Rows are points. Two turns around zero, p and q, are shown by what they do to some points. Write where each new point lands after one turn and then the other. Backwards means that the second turn is done in reverse. Each puzzle has new turns, and all numbers are rounded.

Turn p:
[-4 -9 24] -> [  2 -15  21]
[-23  48  16] -> [-8 44 33]
[ 18  -4 -11] -> [ 13  -3 -17]
[ 31   1 -19] -> [ 23   3 -28]
[-22 -36 -10] -> [-30 -30 -10]
Turn q:
[-35   1  17] -> [-24  27 -15]
[-15  20  12] -> [-9 25  9]
[12 -7 12] -> [-10 -14   7]
[ 38 -14 -41] -> [ 43 -38  -1]
Where do these land?
q, then p: [ 32  21 -10] -> [ 29 -20  18]
p, then q: [ 15  25 -25] -> [32 11 19]
q, then p backwards: [ 16 -30 -23] -> [ 25 -32  -4]
p, then q backwards: [-9  6 22] -> [14 17 10]
q, then p: [-30 -33  29] -> [-50  14 -14]
p, then q: [-24  11   8] -> [-18  21   3]

Turn p:
[ 10 -23  21   0] -> [  5 -20   3  25]
[26 -2 -5  7] -> [ 24 -12  -5  -5]
[-17  12 -16 -48] -> [-43 -10  -5 -31]
[-14  19  27  34] -> [13 30 33 18]
[-13  13 -17   4] -> [ -5  20  -5 -14]
[  8 -18 -10   2] -> [  6  -8 -19   6]
Turn q:
[11 14  5 -8] -> [12 15 -6  3]
[14 15 12 21] -> [ 4 19 18 17]
[-11  -9 -27  -6] -> [-22 -10 -17 -10]
[-44 -13 -18 -17] -> [-19 -23  -8 -42]
[30 -7 29  9] -> [27 -1 13 31]
Where do these land?
q, then p: [ 19 -32   8   1] -> [ 22   0 -18  25]
q, then p backwards: [30 25  5 11] -> [-20  -5   5  35]
p, then q backwards: [ 28 -20   7  12] -> [ 20 -21  18 -14]
q, then p backwards: [-16  11 -26  -1] -> [-19   6 -18 -18]
q, then p: [-20  29  17 -27] -> [ -7 -30  11 -34]
q, then p: [ -6 -19 -17   4] -> [-13   8 -15  15]
p, then q: [-34   7   7   0] -> [ -2  17  20 -24]

Turn p:
[ 26  -9 -18 -31  -5  22] -> [-13  -5 -15  15 -13  42]
[-12   9  24  -2 -13  15] -> [-10 -10  22  20   2 -12]
[-13  -9  -9   1  36  -2] -> [-10  -6 -27 -19  18 -10]
[ -6 -28 -28   1  -5   3] -> [-10  12 -27  -5 -25  -1]
[ 14  -7  22  25 -12 -12] -> [ 31  12   7  17   2 -14]
[-3 32  6 13  0 -5] -> [  2   8  28 -10  17  -3]
[ 11  -2   7 -10   1   7] -> [ 1 -8 -2 12  3 11]
[-17  14  -5   3  -2 -29] -> [  9  -3  14 -30  -5 -12]
Turn q:
[ 17  -3 -11   1 -20  -2] -> [ 14  -1  12   8 -15  14]
[  9  -4  -9 -17 -18   4] -> [  2 -10   4  -2 -22  14]
[ 17 -14  14  -2  -8  -1] -> [ -4 -11  23   0   2  10]
[ -1 -12   1  -9  -7  31] -> [-11   1  -3 -21  -4  26]
[-43  20   1  28  31 -23] -> [ -8  28 -29  18  26 -43]
[ 6 15 12 -9 -9  3] -> [  2  -1  12 -15 -11  -9]
[  9  -2   0  15 -12  -4] -> [ 8  9 14  9  0  6]
[  3 -16   0 -20  -7  -1] -> [-11 -18   2   2 -11  11]
[-17  17  -8  13  48  -6] -> [  9   4 -35   0  33 -28]
Where do these land?
q, then p: [ -1   4 -28   2  19  15] -> [-11  15 -15  -7   0  28]
q, then p: [-22  14  13  -9  15 -26] -> [ 20   0  -3 -32 -12 -17]
p, then q: [ 13   1 -28  -8  -6  18] -> [ -3  24 -15 -20 -12   7]
p, then q: [-39  23  20   4   1  -5] -> [-31 -20  11  17   8 -25]
q, then p backwards: [ 25 -12  16 -16  -6 -10] -> [ -9  17  18 -24 -10  -5]
p, then q: [17 -1 14 15 -8 -1] -> [19  4 14 -4 13 -5]
p, then q: [-8 -9 -4 -7 12 11] -> [ -5   4 -17  11  -1   4]
p, then q backwards: [ 15 -20  -4  19 -28  -2] -> [ -6  17 -24  13 -24 -11]

Turn p:
[ -1  -1 -13 -11  -5  18  -6  22   9] -> [ 16  21   7  -3 -15  -4 -11  11   0]
[ 13  -3  -3 -16  11 -13 -10   8  -3] -> [  6 -14  13 -17  -2 -10 -10  -1  -1]
[ -2  -6  23  39   8  27  -9 -14   7] -> [-10  19  -6   2  27  36  12   1  24]
[-34  -1   7  11 -14  -8  10   7   7] -> [-18   6  -3  34   0   0  -8  12  -5]
[ 14  -4  -5 -20  11  -9 -16 -12 -32] -> [ -3 -29   4 -32 -17   5   6  -4  -5]
[-10  17  -9 -15  12  -4  -9 -14   5] -> [  0 -13  -1   3 -18 -11   0  -9  21]
[  4 -14  -8 -10 -10 -35   4   3   3] -> [  7 -26   7   7   7 -19  -3  11 -20]
[ -6  12   1  22 -10   7  -2 -25   8] -> [  3   0 -14  21   6  16  17 -10  14]
[ -5 -10   7 -24  21  -1  14   8   6] -> [-17   6   9 -14  -1 -28  -5   7   5]
[ -6 -39 -15  10   3  11  44  13   2] -> [ -8  25 -29  -7  19 -21   4  35 -21]
[ 30   6  12 -21 -36   6   0  22  -2] -> [ 21  17  32  -4  -8   0   7 -15 -35]
[  3  42   3  35   7   1 -19 -18 -10] -> [  3 -12 -18  10   3  36  -7 -39  21]
Turn q:
[-17   8 -18   5  -4  16  22 -15 -13] -> [-21  12   5  21 -13  14   4   0  21]
[ -9 -13   5 -15  -4  -4  -2  14  -1] -> [ -6  -1 -15  -7  11   2 -14   8  -6]
[-18  31  -8  16   9   8  10  -4 -10] -> [ -3  21  12  26 -25   5   2  -4  -3]
[-16  10  33   3   5  -7  -8  -6   2] -> [  5  25  13 -17   1   6  -7  -5 -20]
[ -3  11 -18  -7 -26   7 -16 -20 -16] -> [-21  -6  10  -5 -21 -15 -15 -12  23]
[  5 -10  -6 -14 -27   9  -3  -9  35] -> [ 10   6 -13 -19  13 -18   0   2  36]
[ 20   2   2 -28   4   3  -6  -4 -11] -> [  5 -21  -7  -8  -1  10 -14 -22   3]
[ 25 -46 -10  13  48 -16 -11  13  11] -> [ 21 -42  12  17  48   1  13  18 -23]
[  6   4  -9  26  17 -32  18   1  -5] -> [ -8  -1   4  23   6  -7  32  -7 -26]
[  3   5  17   7   7 -10  -6  34  14] -> [ 23   5 -16  -4   0  -8   1  14 -28]
[  4  -1  11  -5 -29  27   2  -4  -6] -> [ -4   1  -5 -25 -21  10  -3   8  23]
Where do these land?
p, then q backwards: [ 13  21 -38  13  39 -14   2 -19 -16] -> [ 37  -2  -5 -47 -26   1  -4  16   6]
q, then p: [-17  -8   3  24  16   6  12 -18  22] -> [-14  22   0  -1  19  -4 -14 -30   7]
p, then q: [ 13  -7  11  -9 -27 -11  -9  -2  -3] -> [ -7  -7   2 -15  -6  27  12   4  -9]
q, then p: [ 12   6  -2 -33 -12  -2   3  -1   5] -> [ 20 -15  -6  -1  -8 -10  15  10  18]
p, then q backwards: [  9  23  -3  -8   8 -15  22 -19 -31] -> [ 27  11  -1 -17 -16 -31   4   3 -20]
p, then q: [ -3 -31  16  -7 -10   2   3  30  10] -> [  9   5  -7  -4 -19  10 -14   2 -39]
p, then q: [  9  -7  13 -22 -15  18 -10  -9 -14] -> [ -9  14 -20 -17 -11  24   4  -6   7]
p, then q backwards: [  6  10   9  -2 -14   3 -20  25  17] -> [-13  14   6   3  25  15 -15 -15   5]
p, then q: [-31  -1 -12  13   0   4  -7  15  10] -> [ 14   0   3   4 -16 -26  -3  22  -4]
p, then q: [ 13  10  19 -15   3   2  -2  -1 -13] -> [-10  13   4 -15   5  15  -7 -14   7]
p, then q: [-10  -2 -21  48  13  21  25 -17   5] -> [ 14  -6  -1  59  -4 -17   1   2  20]
p, then q backwards: [-14 -14   5  -2  -1 -12 -17  15   9] -> [-13 -13  -9   8  10  16 -17   1  -7]

Turn p:
[ -1  36 -13 -34 -31 -12  13  25 -16  12  11] -> [ -6   8 -12  11  -9  46   9  12 -24 -23  33]
[ -8  -5 -13 -10  14  -6 -17   6  34 -26 -12] -> [ -9  -6  -2 -40  10  -9  -5  -6  12 -26 -11]
[ 39 -11 -12  28 -13 -29 -13 -15 -30 -25  14] -> [ 10   5  -9  13   6 -47 -23  21 -45   1   8]
[-17   1 -30  -6 -34  -1  -4 -22 -21 -26 -19] -> [-24  41  -8 -27   2  -2  -5   3 -29  15  13]
[-27  12  43  -2 -15  15  15   6  22   4   8] -> [-24  -1  19  18 -14   5  30 -17  33  -6  14]
[ -4  14 -20  -1 -25  -5  20  14  20  -3 -23] -> [-13   7 -22 -17  15  13   1   4  13  -4  34]
[ 24  25 -22  11  30 -14 -17 -32 -17  12 -12] -> [ 45  13  24  -8  13   0 -37  13 -14   6  -1]
[-25   1  33 -28   3   7 -22  26  -9   5 -27] -> [-27  14   6   3 -24  26   4  21  28 -16 -30]
[ -7  11 -21  25  29  24 -11 -10  15  26  17] -> [ 32 -30  29 -22   5   7   8  -5   4  26  -1]
[ 39 -24  40 -12   6  33 -11 -18  25  10  28] -> [ 22 -26  -2  20 -51 -27  -5 -39  18  -4 -12]
[-12 -28  -8  23  31  24  18  25 -25 -35 -25] -> [-45 -21  -7  -2  32  -2 -26   4   2  32 -35]
[ 26 -25  -6  29  14 -25   6  20 -22  33   9] -> [ 33 -22 -24  32  20  -9   3  32  -8  15 -14]
[-27  -9  27 -22  -9 -12  22 -25  23  13  30] -> [  7  17   6  18  -3  -1  46 -42   8 -16   1]
Turn q:
[ 45 -23   4  18 -41 -13  20  14   3 -15   2] -> [ 44  -8  15  10 -10 -28  19 -17 -33 -22 -12]
[-32  10 -33 -42  25  20  -3  -6 -11  -5  -5] -> [-40   0  -2  23   5  40  10   8  18  32   4]
[ -8  39 -23 -20  23   4 -22   2  -2  10  11] -> [-41  -2 -17  -3  -4  26  -4 -21  24   2  -6]
[  9  12  33   8   0   1  13 -30  19 -14 -18] -> [ 14 -14  15 -17  15  15 -19  22 -13 -30   9]
[ 10 -14  17   5 -13  14  15  19  38  -7   4] -> [ 26  -3  10   3 -34  -4  -2  23  -4 -18 -14]
[ 13 -11 -46 -16   5  -2 -43   0 -23 -15   4] -> [ -6  -7 -10  36   3  10  -7 -50   6  33   3]
[ -3 -15  19  -9 -11  -6  16   3   2  15 -21] -> [ 16 -13   2 -16   7  -8  13  24  -7  11  -7]
[-25   5  36   1  31  43 -14 -18   1  22  -3] -> [  8  24 -18 -25   8  30 -21  34  36   4  17]
[ -3  17 -22 -26  10  -9 -29  31 -48 -31  13] -> [-31  -1 -52  42   7   7  12 -31 -11  12   5]
[ 28 -21  15  23  10 -17  37  -4   7   8  11] -> [ 23  -6  23  -3   6 -36  17   8  13 -31   9]
[-27  27 -43 -16  -7  17 -19 -10 -42  -1  25] -> [-42  34 -12   9   4  31  16 -37  -4  27  14]
[ 10 -29  14  11 -29 -45   1   1  16 -10  21] -> [ 16 -22  11  -5 -25 -45  -2  -9 -29  -5  20]
[-35   7  16  43  25  13   8  -9  17   5 -24] -> [-10  29  14 -14  19  -7 -39  40  12  -9  -8]
[ 18  -6  15  20 -28 -18  19   7  23  39 -22] -> [ 26 -11  19 -42  -1 -29   7   7  -7  -6 -33]
Where do these land?
p, then q backwards: [ 10 -18   4  16  19  13 -22  -2  33 -15  -2] -> [ 16  -5   4  10   9 -31  -6   7  21  32  -4]
p, then q: [  0  20 -38  13  -2  11  -1  -2  -2 -32 -18] -> [-17  -8 -35  -2 -11  13   5  -2  20  26  23]
q, then p: [-28   9  -5 -10 -17 -37 -14  -1  -9  33  -2] -> [ 18  32 -10   1   3  34  30  -6  -6  -6 -21]
q, then p backwards: [ 34 -29 -18 -29  33 -28 -17  24  -6  32  13] -> [  9 -40  29  26   5  29  19   7  47  19   9]
q, then p: [ -6  25  -5   0 -15  21 -21  11 -24  -5  26] -> [  1  13  20 -20  -1  18  -5 -12 -23  21  27]
p, then q backwards: [-30  16   7  -8   7  24  16  24  24  13  -6] -> [ 10  18 -16 -35  22  11   5 -22   4  19   7]
q, then p: [ 32 -29 -18  41  35  20 -19 -26 -26   2 -20] -> [ 50 -23  39  -8   3 -31 -31  -7  26 -19  -3]
p, then q backwards: [-35 -19  12   5 -21  25  11  18  34 -19 -27] -> [-18  26 -17 -18  32 -16  -1   5 -12  44  23]
p, then q: [ 16  29  34  -7  -1 -26  18  19  -8 -16  -6] -> [ -8  28 -10  22 -12 -12 -41   3 -11 -20  10]
p, then q: [-11   8  30 -20   7  28  -5 -34 -28  -9  24] -> [ 18  18  -4 -45  28   9 -11   6 -33  -4  13]
p, then q: [ 28  21  -3 -10 -27 -32  22   6   9  16 -23] -> [-17  18   1  27 -30   6  -9 -35  11 -29  -2]
p, then q backwards: [ -9 -33   0  10 -18 -19  31 -36   5   0  40] -> [ 20 -20 -19   7 -26 -21   7  16 -55  -4  14]
